Each row of a before or after table is a point. The points were changed in one or more steps. Then noise was added and the rows were shuffled. The steps act on columns, c1 being the first. What was done? A step turns or swaps two columns, mirrors them in a line or flattens them onto one, adds a multiple of one to another, or multiplies or shifts one. Angles are multiples of 10 degrees, from the lower column toward the higher: turns from -170 to 170, lines from 10 to 170 but not 90. Use the fewest steps. Two steps may share a column if one is a turn and the other turns, adds or multiplies; they go together, in the order done. Otherwise the lowest column goes first.

Before:
[[ -6 -22  18]
 [-13  18  25]
 [ -7  31  -6]
 [ 32  32 -13]
 [-30  11 -22]
 [-14 -10 -17]
 [  5 -22  52]
 [ 30 -39  -1]
 [ 10  14   3]
 [-30   0  54]
 [ 41  29 -15]]
After:
[[  3 -21  26]
 [-17  -7 -11]
 [ 18  12  32]
 [ 18 -24  -8]
 [  6  23  56]
 [ -7 -30 -12]
 [-50  -6 -65]
 [ 19   0   0]
 [ -6  48  -9]
 [-44 -12 -59]
 [ 27 -18  80]]
Steps: turn c1 and c2 by 150 degrees; add 1 times c1 to c3

Before:
[[-30  24 -10  35  18  28 -24  27]
 [ -7  15 -27  27 -14  18  27 -35]
 [ 16 -45 -19 -27  11  24  30  25]
 [ 20   2 -23  22  37 -10 -16  42]
 [  3  22  38  -6 -26 -11  24  46]
 [-11 -44  14  15  23  -1  40 -38]
 [ 45 -14  39 -40  50   4  42  10]
 [-24  32   3  -4  56  25  -2  50]
 [  6 -12  18  33  -3  12  59  -9]
 [ 56  -5 -38   9  -7  26  -1 -26]
 [ 49 -10  12  22 -33  19   7  -1]
 [-10 -25 -25 -33 -26  33  20 -22]]
After (12 x 8):
[[ 49 -12 -50 -40 -43   4 -26  50]
 [-25  19 -45  -7  -2 -12 -11  52]
 [-10   3  36  10 -54  26 -12 -33]
 [ -4  -9 -37  34  -6  13 -52 -40]
 [-15  20  16  31   8  18 -34 -64]
 [ 36  -3  28  23 -19  -9   8  22]
 [-33  -8 -13  22 -47  19   1 -24]
 [-24 -16  18 -32   8  34 -26   9]
 [ 26 -44 -25  16  10  -1 -33 -55]
 [ 12 -37  10 -26 -16  23 -36  55]
 [ 16  30  21  37  31  29  17  -8]
 [ 57  38  -3  -5  24  24   5  53]]
Steps: turn c1 and c5 by -90 degrees; add 0.3 times c6 to c2; turn c3 and c7 by 160 degrees; add -1 times c4 to c8

Before (14 x 14):
[[-33  26  15  50 -35   7  33  19   0 -43 -14 -40  45 -18]
 [-49 -40   6 -37 -32   5  10  42  31  34   8  57  46  36]
 [ 18  16 -36 -20 -14 -53  32  -7 -45  27 -12 -24 -22  -4]
 [ 19 -13  -6  35  23 -36 -16  38  23   9  31  -7  43 -19]
 [ 23 -21 -37 -44 -14  13 -22 -19  38  31  39  50 -20 -37]
 [ 14  16   6 -13  42 -49   5 -10 -42 -25 -49 -35  29 -27]
 [-25 -38 -15  22 -39 -69 -46  -8 -33  32 -31 -19  18 -17]
 [-45  24  33 -37 -32 -50 -21  11   4 -39 -14  18 -36  46]
 [ 37  43 -13  23   1  17  -4  -1 -28  -9   7  27   7  37]
 [ 32 -16 -27  31 -16   3  35   0  27  -3 -16  26 -16  36]
 [ 25  51  42  31  23   3  20  24  32  19  13  28   7 -25]
 [ 13  -3 -43  33 -13  10 -37  22 -31 -21  -8  32 -42  -9]
 [-17   6 -38  -9  52 -45   1 -14  -1  43 -10  25  35  -1]
 [  7 -26  -1  30 -14   5   5 -13 -42 -28  29 -21 -31 -18]]
After:
[[-19   5   4 -10  18 -45  -1 -20  -6  37 -10  24  37 -53]
 [ 37  41   0  25  35  19  -4 -20 -27 -10   9  29   7  10]
 [ 23 -16   2 -47 -39  17 -26  -1  37  25  40  49 -20   1]
 [  5 -25  -3  29 -23   6   5  -3 -40 -24  29 -21 -31   8]
 [ 12  -1  -4  33 -14  14 -36  30 -32 -22  -8  31 -42  11]
 [ 18  15   3 -17 -10 -52  31  -4 -49  20 -14 -21 -22  10]
 [ 15  16  -5 -15  -8 -49   7  -4 -43 -21 -49 -37  31 -55]
 [ 33 -18   2  29  30   4  36 -13  28  -8 -15  29 -15  29]
 [ 24  50   5  28 -14   4  23  28  34  31  15  27   7 -29]
 [-33  25  -6  51 -29  10  30  36   3 -40 -15 -38  40  27]
 [-25 -38   3  24 -26 -69 -49   7 -35  31 -34 -18  16  30]
 [-49 -37   8 -36  23   6  10  30  30  35   7  58  46  42]
 [-41  25  -9 -39  32 -50 -24  -5   5 -34 -14  21 -36  44]
 [ 21 -15   0  34 -10 -37 -15  43  22   6  32  -7  45 -29]]
Steps: flatten c3 and c10 onto the line at 80 degrees; turn c5 and c14 by -70 degrees; add -0.5 times c5 to c8

Before (8 x 24):
[[-12 -10  16 -28  22  16  11  62  58 -33   1  13 -12  65  -1  -5 -44 -46
   13  10  24  68 -18  -5]
 [ 25  30   3 -20 -15  17  30  -8  52  18 -24 -19  11  15  26 -13   4 -13
  -20  15 -16 -28  21  46]
 [ 23  30  -3  -3  57   1  -3  -6  -2 -21 -14  -8  21   8  48  15 -27   6
   14 -34  33  -1 -24 -22]
 [ 26 -17  10 -11 -23 -13  39  22   2  10 -19  37  24   5 -19 -54 -42 -15
    6   2  45  63  27 -30]
 [-23   4  57  33 -32 -58 -13 -10  -9   6  17  -2  19   3  33  -9 -20 -38
   -8 -30   0  31   9   6]
 [-55 -21  40  20  25  13 -12 -28  33  54 -57 -13  -2  74 -19 -44   2  28
  -14   3 -22  54  -2  28]
 [-18  17 -24 -12  31  25  64 -19 -14  -3  21  -8 -51   2 -17  27   7   8
   34  25  15 -20  -7 -48]
 [-19   5 -42   8  -5 -44  67  12 -16   4  22  -2 -46   2 -18  33  38  37
  -23  -9  56 -23   0  27]]
After, 8 rows:
[[ -4  30  20  14  58   0  -3  -4 -21 -16 -14  -6  22   9  48  16 -28   6
   15 -35  32  -1 -24 -23]
 [  0 -17  13 -15 -23 -12  39  15 -25  -2 -20  27  24   4 -19 -54 -43 -15
    5   1  45  62  27 -31]
 [-21   6 -55   2  -4 -43  67   8  24  10  22  -2 -45   2 -18  33  36  37
  -24  -8  56 -24  -1  27]
 [ 56  -9  80   7  22  17  12  42  -8 -42   2   9 -13  65   0  -6 -44 -46
   14  11  24  68 -18  -6]
 [  6   5  13  16 -32 -58 -13  -7  26  30  17  -1  19   3  33 -10 -19 -38
   -9 -30   0  31   8   6]
 [-22  17  -8  -5  31  25  64 -14  21 -11  22  -5 -51   3 -17  27   8   8
   35  25  15 -20  -8 -48]
 [ 42  29   9 -27 -15  16  30  -6 -41  -4 -24 -14  11  16  27 -13   4 -13
  -21  16 -16 -27  20  46]
 [ 50 -21 -36 -27  25  13 -12 -19  41  51 -57  -8  -3  74 -19 -44   2  28
  -13   3 -21  54  -2  27]]
Steps: turn c1 and c9 by -110 degrees; add 0.3 times c13 to c1; turn c4 and c10 by 50 degrees; add -1.5 times c10 to c3; multiply c8 by 0.7; multiply c12 by 0.7

Before (10 x 64):
[[  17  -21  -16  -33    8  -37  -15   13  -10  -23   34    6   23   -2
    28  100   55    1  -50   12   -7   -7   14  -23   11  115   -2   -2
    11  -87    4   48  -26   20    8   57   -7  -15  -20   55    1    7
    -7    7   82  -16    5   -5   -6   22    7   16   -6   24  -22    4
    13  -14   35    8  -20   -9   24   20]
 [ -19   -6  -23   24   23   -8   17  -18  -10   79  -11  -52  -12   -3
   -36    4   40  -38   17    2   33    4   18   -2  -19  -10   14   21
     2  -14   37  -47  -19   16    9  -80  -11  -45    4  -13   -7   19
    38    2  -16    6   14   39   -1    2   -7  -86   -5   25  -25   -7
    27  -17   -3   -3   -3  -17   23    3]
 [  -9  -34  -22    5   -6    0  -19  -11   -6  -22   -1   -3   37   11
   -69   11   36  -55   16   23    8  -13   28  -16    5  -30  -18  -10
   -53    1   31  -93    9   19  -25   -2  -26   -7  -12   36   -9   -8
    -3   22  -19    2   -5  -13   -5   21  -20    2   46   -4    3  -21
    24  -16   30  -15  -15  -14  -13  119]
 [  10  -17   -9   19   15  -26  -25   24   -9  -23    9   11  -65   51
    26   24    3  -25   20  -40   29  -15   23   -2   -7  -21   16    3
     9   -2  -14  -11    6  -33  -11   59   23  -30   34  -43    3   -7
   -13   -2  -27   25  -56   18  -18   21  -16   14  -22  -23    8  -13
    26  -14   30  -20   25  -20   32   25]
 [  -2   48  -35   24   17   -9    8   22   -6   10    4  -13  -25   22
   -11   -7  -86    2   -1   21   -1   -3   34    8  -16  -17   21   30
     6   43   37   35  -15    2   -7   -1  -29  -16   -9   -8  -16   40
   -19  -90  -35  -14   -4   23  -10    3    4   16   -3   22   13    1
     1  -10   18    2  -21   38   37   -7]
 [ -27   22  -29   26   17   41   -7   -4  -39  -25  -11   -4   37   31
     4   -8   53  -33   22   -3    3   12   21    3    6  -30   -1   11
     8  -62  -75   14   -2    9   16  -59  -35  -18   20  -46   -7  -42
   -27    5  -25  -11    0   31  -10   -1    5  -51    3  -24   13  -14
    18   57    0    3  -18  -17   17   -5]
 [ -26  -30   49  -10   -5  -17  -14  -11   -8  -13  -13   16   41    1
     9   14    5  -50  -46   -2   -6  -23   13   11   18   19   -4   28
    10 -108   -1   43   -9   11  -40   15  -12  -12  -21  -31  -16  -34
   -18   12   -3   -6   15   38  -16   10  -32  -25  -25   11    6  -26
     9  -20   -1   -1    8  -17  -37  -10]
 [  -3  -25   -6   15  -35  -36   30   42  -32    9   90   -1   11   27
    32   53   53    1   20  -41   -2   -4   23  -28   25    0   21   13
     9   28    3   43  -29   21  -27   63  -39  -21  -11    6   -2   15
   -15   -6  -37   10   -4 -121   -8    6    1   28  -15  -18  -17   -8
     3   -2   -3   -4    2  -14    0   16]
 [ -13   85  -25  -68   13  -41  -11  -11   -6   -7   71   12   28    7
    15   17   54    4  -13   21   38   22   44  -20   22   17  -16  -40
   -49   19   24  -45  -14  -20    1  -15    1   -7   -4  -24    9   16
   -25    9   -4   28   13   10  -17   17  -20   -2  -17   -9   14    6
   -97  -17  109  -37  -11  -18  -28   -8]
 [  -9  -18  -29    2   13  -19  -11   22  -22   -8    8   -2   23   -3
    30   -7   -9    7   21  -19   23   15   15   -6  -21  -29   57  -11
    -9   27   37   39  -38   -5   12   57   27  -28   -1  -23   57   39
   -10  -13  -32   -3    6   38   29   -8   -2   13  -21    0   -6  -22
     6   16   -3    1   -4   35   15   -4]]
After, 10 rows:
[[ -25  -30   47  -10   -2  -17  -15    8   -8  -13  -12   17   40    2
     9   12    6  -48  -46   -4   -8  -23   13    9   19   39   -3   28
     2 -107   -2   41   -9  -13  -42   16  -14  -12  -24  -31  -16  -33
    10   11   -2   -6   15   38  -16    9  -32  -22  -24   12  -16   15
     9  -19   -2   -2    7   27  -37  -11]
 [ -11  -34  -22    6   -7    0  -19  -17   -6  -21   -1   -3   36   12
   -67   10   35  -56   16   24    8  -15   31  -18    6  -13  -19   -9
    47    0   30  -92   10   29  -33   -2  -27   -6  -12   35   -8   -6
     1   21  -21    2   -5  -11   -4   20  -19    2   47   -4   -3   11
    24  -16   31  -15  -16   21  -14  121]
 [ -19   -7  -23   25   24   -8   16    2  -11   79  -10  -53  -13   -2
   -36    5   41  -38   17    2   34    3   18   -2  -18    0   12   22
    10  -14   39  -46  -19  -12    2  -80  -11  -47    2  -13   -7   18
   -31    2  -18    7   13   37   -2    2   -7  -85   -4   25   35   -1
    26  -17   -3   -4   -1   19   24    2]
 [  10  -16  -10   17   15  -25  -26   31   -8  -23    9   10  -65   51
    28   25    5  -24   19  -39   28  -14   21   -3   -8   -5   15    2
   -30   -3  -14  -11    6   14  -16   59   22  -30   35  -41    3   -7
     9   -1  -25   23  -56   19  -19   20  -17   14  -22  -23  -12    3
    27  -15   29  -18   25   24   31   24]
 [  -2  -25   -6   16  -35  -35   30  -19  -31    9   88    0   12   27
    33   55   52    3   19  -41   -3   -6   23  -28   24   10   21   12
     9   29    4   42  -30  -20  -28   62  -41  -19  -10    7   -4   15
   -16   -5  -35   11   -3 -124   -8    7    1   27  -15  -18  -17    0
     4   -2   -4   -3    2   15    1   15]
 [  17  -21  -18  -33    5  -37  -16   10   -8  -22   36    5   24   -5
    27  101   55    2  -51   14   -6   -6   12  -23   13  122   -4   -2
     8  -87    3   48  -25  -20    5   56   -8  -15  -19   56    1    8
   -22    8   83  -15    8   -4   -5   22    6   17   -6   24   -9   -8
    11  -14   36    8  -22    6   23   17]
 [  -3   48  -36   24   16   -9    9   31   -5   10    4  -13  -25   22
   -11   -7  -87    1    0   20    0   -3   36    8  -16  -41   23   29
    -3   43   37   34  -16   -4   -8    0  -27  -16   -9   -8  -17   39
    17  -91  -36  -13   -3   21  -11    3    4   16   -3   22  -17   18
     0  -10   19    2  -21  -34   36   -7]
 [ -14   87  -24  -68   12  -41  -13   -8   -5   -6   70   11   29    9
    15   16   54    5  -14   22   39   21   45  -19   22   26  -16  -38
    17   21   24  -45  -14   50   29  -14   -1   -6   -4  -25    8   18
    19   10   -2   30   12   10  -18   19  -21   -1  -19   -8  -22  -16
   -97  -16  108  -38  -12   12  -28   -7]
 [ -27   22  -27   26   16   39   -6   12  -39  -25  -13   -5   37   30
     4   -7   54  -34   22   -5    3   12   21    3    6  -16   -1   11
     2  -62  -76   16   -4  -13   11  -60  -33  -18   20  -46   -8  -44
    18    5  -27   -9    0   30  -10   -2    5  -52    3  -25  -24    5
    18   57    1    4  -16   21   18   -7]
 [  -9  -18  -27    3   14  -20  -12   41  -23   -8    9   -1   24   -3
    31   -6   -9    8   21  -19   24   15   15   -4  -18  -43   55   -9
     1   27   35   39  -38    9   10   56   28  -30    1  -24   58   40
    -3  -12  -32   -4    7   38   27   -8   -4   11  -21   -1  -10   37
     7   16   -2    2   -3  -19   16   -3]]
Steps: add 0.5 times c48 to c8; turn c56 and c62 by -150 degrees; add 0.7 times c62 to c26; turn c29 and c34 by -130 degrees; add -0.3 times c57 to c35; mirror c43 and c55 in the line at 50 degrees

Before, 14 rows:
[[-28 -47 -11  40   3  -6   5  18  35   9 -13  35 -27 -16 -26  16  25   9
   32   0 -10  22 -31 -10   6   3 -47 -49   9  23 -42  20   6  20  10   2
   -6  32  28  -8  -2  11  -1  29   5 -35 -14  50 -19  -9 -21   7  26 -27
   -2   3   3 -38  16  26  10  33  27  21]
 [  1 -48  -1  -2   0 -42  18  26   8  26 -43  36  -8   0 -49  46  68 -10
   -6  -7  53  -8  -3  53   6   0  38  51   6 -19 -33  -8   1  54  58  39
   57   2 -20  61  -6  74  28  43   0  24  19  24  40  -9  10 -22  15   7
  -26  -2 -10  40 -11 -54  33  15  35 -13]
 [ 34  16  43   0  38   8   0   1 -18 -10 -18  -1 -25 -27 -14 -17 -18  25
   30  19  17 -12 -20  12 -16   4  49  51  52  67 -11 -28   3  27  17   8
  -25  40  36 -29 -26  56 -29  44  18   3 -24   2   7 -10  20   4  49 -10
   12 -26 -18  32   0  16   5 -27  10  17]
 [ -1  26   9 -51   5  -1   4  -4  15  13  -5  60  37 -15 -29   4  19 -12
  -27  42  -3  22 -51  34  27 -10  -2   2  -8   1 -48  49  -6   0  54  30
   -9  28  -3 -34  12  27  -3 -65 -33 -34  11 -13  11  -8  17  39  -2 -58
  -32  -3 -46   0 -44 -40  -2 -22 -28   7]
 [-37   9  -2  25 -46  34  33   9 -14  -9  63 -17  13  -2 -29 -14   9   3
  -85  -4 -19  27 -45  -9  18   2 -23  -7   2   6  21 -50 -34 -11  11  77
  -31  21  24   4 -15   3 -17  17  16 -20 -13  -7 -31 -17  31  24  -5   5
  -10 -14 -24 -82 -61   9  21  72  28 -12]
 [  2 -42  -8  -6  14  18  85 -18  -8 -21 -13   2  42   3 -37   9  67 -13
    0 -56  39  11 -12  -3  -4  26  43  55  -5  -3   7  46  -4  -1  47  -7
   58  -9  23 -44 -29  19 -25   3 -19 -17 -15   6   2 -31 -22  61   1  -4
  -21  22  61 -58 -44  21  11  35 -14   2]
 [ -2 -12 -32  41   4 -26  20 -12 -30  24  35  47  26 -30 -25  29  -1 -17
   22  -6  33  75  32   9   9  26  27  39  -3  96 -32  14  -7  -7   6  38
    1  -1 -35  -2  -5 -11 -40  -3   9 -21   0  39  11  14  16  27   1  34
   -8   4   7  28  -3  45 -11  25 -21 -63]
 [-47 -21  -6 -25  28   1  12 -20 -21 -10  53  39   1  13   3  70  33 -52
  -43 -41  50  54 -53  21   5 -24 -45  11 -13  -6  19  30   5  16 -14  -9
   32  39  33 -30  -6  39  -5 -12  23 -23 -30 -34  39  51  -1 -24  43  53
   24  32 -33 -10   6 -10  21 -24  19  -9]
 [  8   8 -20 -19  55  11   5   2 -57  30  49  35   7  17  22 -17  -7 -12
   16  -9  72 -36 -33  25 -34 -28 -28 -27 -14 -13  14  10 -28  20  31  14
   18  -7 -10 -18 -13  28 -45 -27  31 -10 -14 -16  12  13 -14  18  16 -38
    7 -29  14  11  -2   1 -30  15  44  -4]
 [ -5   2 -12 -17   4 -50   2 -28  22 -14 -22  13  51  31 -55  46 -19 -25
   23 -20  40  -6  20  13 -11  31 -12  21  50  10   8  17 -20  29  57   5
  -25  -6  40  38 -28  34 -10  42  49 -32  -1  63   4  -2   7   8  21 -35
  -38  41 -31  55   0  28  -1   6  -4  18]
 [ 16   2 -61 -14  -4 -14   3 -48   3 -64   8   0 -30  36  41 -36   3 -11
  -31 -25   3 -19 -33  24 -13 -28  10  28  13  21  -8 -21 -27 -22  18  55
    7  25  -6 -24  -1 -19  -3  17   3   6   4 -27   0  15 -10  23  24  27
   17  29  14  -2  13   2  32  10  64   0]
 [-40 -18   5   3  33 -10  13   5  -5  22   1  70  -2  16 -24   7 -13 -13
   30  -1   6 -42   1  12   5  11  38   0  32  18  18  -2  13  15  17  54
   -8   2 -16 -27  47  29  -7 -36 -52 -32 -14 -21  39  10  14   3  -8   3
   13 -14 -38  20  42  31  29 -10  18   8]
 [-18 -12  19   1  33 -11  27  12  40 -39  52  -6 -24   7 -16 -29  52 -38
  -24  -8  23  -6 -14  38  13  -3  44  12 -15  18 -55  21 -28  36  34  40
   20  49 -12 -45   1  -5 -13 -50 -12 -11  41  11  15  25   2 -23   9  -2
  -17 -14 -10 -35 -25  44  21 -25 -36  38]
 [ 22   3 -39  10  28 -56  23  42  21  31 -14 -11 -22  64  13  -7   6  80
   18   0  -9 -34 -53  63  27  28  33  66  14  27 -44   1  13  29  32  45
   22 -55 -10  11  32  27 -18 -23 -26 -18  -1   4  -5  14 -16  26  32   7
  -23  -9  67  24   6   0 -37   2  28 -57]]
After, 14 rows:
[[ 34  16  43   0  39  29  -1   0 -20  -8 -17   0 -27 -27 -14 -16 -18  25
   -7  18  17 -11 -19  12 -15   3  49  51  52  68 -12 -29   3  28  18   9
  -25  40 -24 -30 -26  56 -29  44  18   1 -25   4   8 -10  22   5  48  -9
   13 -67 -19  33   1  17   6 -26  10  17]
 [-36   9  -1  26 -44 -56  33   8 -13  -8  62 -17  13  -1 -29 -13   7   3
   72  -3 -17  28 -45  -9  18   3 -23  -7   2   6  20 -49 -35 -11  11  76
  -31  20 -37   5 -15   2 -16  17  14 -18 -12  -7 -31 -17  31  25  -5   7
   -9 -55 -24 -82 -60   9  22  72  29 -12]
 [  0 -48  -2  -3   0 -28  20  27   9  26 -43  36  -7  -1 -48  46  67 -11
  -33  -7  51  -7  -3  53   6   1  38  51   6 -18 -35  -8   0  54  59  39
   58   1 -82  61  -5  75  26  43   0  24  19  24  41 -10  10 -23  15   7
  -26 -43 -12  40 -10 -55  32  17  33 -13]
 [ 16   2 -61 -15  -3 -35   4 -49   1 -65   9   0 -29  36  41 -35   3 -13
    3 -26   3 -19 -34  26 -13 -28  11  28  12  20  -8 -19 -27 -22  19  55
    5  25 -68 -24  -2 -18  -1  17   2   5   4 -27   0  15  -9  21  24  27
   16 -12  14  -3  13   3  33   9  65   2]
 [ 20   4 -40  11  29 -15  24  43  21  31 -14 -11 -22  65  14  -9   6  78
  -57   0  -8 -33 -54  63  27  28  34  66  16  27 -44   2  11  28  31  46
   21 -55 -70  10  33  26 -18 -23 -26 -19  -1   4  -5  14 -15  28  32   5
  -23 -49  67  23   6   1 -36   2  28 -57]
 [-19 -12  20   2  32 -27  28  11  40 -40  53  -8 -23   8 -14 -28  55 -38
    1  -7  21  -5 -12  37  13  -4  43  11 -16  17 -55  22 -26  36  34  38
   21  49 -72 -44   0  -4 -14 -48 -12 -11  42  11  14  27   3 -23   9  -2
  -16 -55 -10 -34 -25  43  21 -25 -35  38]
 [  0  25  10 -52   5 -23   3  -3  14  15  -4  61  37 -14 -28   4  20 -12
   11  41  -5  21 -50  34  26 -11  -3   1  -7   1 -47  50  -4   0  54  29
   -7  30 -63 -33  11  26  -3 -66 -34 -33  11 -14  11  -7  18  37  -3 -59
  -32 -44 -44   0 -45 -39  -3 -23 -29   7]
 [-47 -19  -6 -25  28 -40  11 -21 -21 -10  52  38   1  15   1  71  34 -52
   22 -42  51  54 -53  20   5 -26 -44  12 -14  -7  18  30   4  16 -12  -8
   32  41 -25 -31  -6  39  -5 -11  22 -23 -30 -33  38  52  -2 -25  43  56
   24  -8 -33 -10   5  -9  20 -23  17  -9]
 [-40 -17   5   3  31  21  14   6  -3  22   1  68  -3  16 -24   8 -13 -13
  -25  -1   5 -42   1  10   4  12  38  -1  31  19  17  -1  14  15  16  53
   -8   3 -76 -27  47  32  -7 -35 -52 -32 -14 -21  38   9  12   2 -11   5
   15 -54 -38  19  41  31  30 -10  19   8]
 [ -2 -12 -31  41   5   6  20 -12 -30  26  35  45  26 -30 -24  29  -2 -16
  -34  -6  34  73  32  10  10  28  26  37  -2  97 -33  14  -7  -8   8  36
    1  -1 -95  -1  -5 -12 -40  -3   9 -21   0  39  11  15  13  27   0  35
   -8 -36   8  29  -3  44  -9  27 -22 -64]
 [ -4   2 -12 -20   4  -6   1 -27  20 -15 -21  14  49  30 -56  48 -20 -25
  -55 -20  38  -8  19  14 -12  31 -10  22  50  10   8  18 -20  27  57   5
  -24  -5 -20  39 -28  34 -12  42  49 -33  -1  61   5  -2   8   6  21 -35
  -38   1 -31  54   1  28  -1   5  -4  18]
 [  9   7 -21 -18  56  19   6   3 -54  29  49  35   8  15  23 -17  -7 -12
    1  -9  72 -37 -33  25 -33 -29 -27 -28 -14 -11  14   8 -30  21  32  13
   18  -7 -70 -17 -13  28 -44 -26  30 -10 -17 -16  11  13 -14  17  17 -39
    8 -69  15  11  -3   3 -30  17  44  -6]
 [  3 -44  -9  -6  14   8  84 -17  -7 -23 -14   0  40   4 -38   9  68 -13
   15 -57  39  11 -11  -3  -3  26  43  56  -5  -3   6  46  -4  -1  48  -6
   58 -10 -38 -43 -27  19 -24   4 -18 -14 -18   6   1 -32 -21  60   1  -3
  -21 -19  61 -58 -44  22  12  34 -14   2]
 [-30 -47 -12  40   2  24   4  17  36   9 -12  34 -27 -14 -26  17  25   8
  -20  -1 -11  22 -31 -11   7   2 -47 -49   9  24 -42  19   6  21  10   2
   -7  32 -32  -8  -3   9  -1  28   6 -35 -15  51 -19  -9 -20   6  26 -27
   -2 -39   4 -38  17  25   9  34  26  23]]
Steps: mirror c6 and c19 in the line at 30 degrees; shift c39 by -60; shift c56 by -40
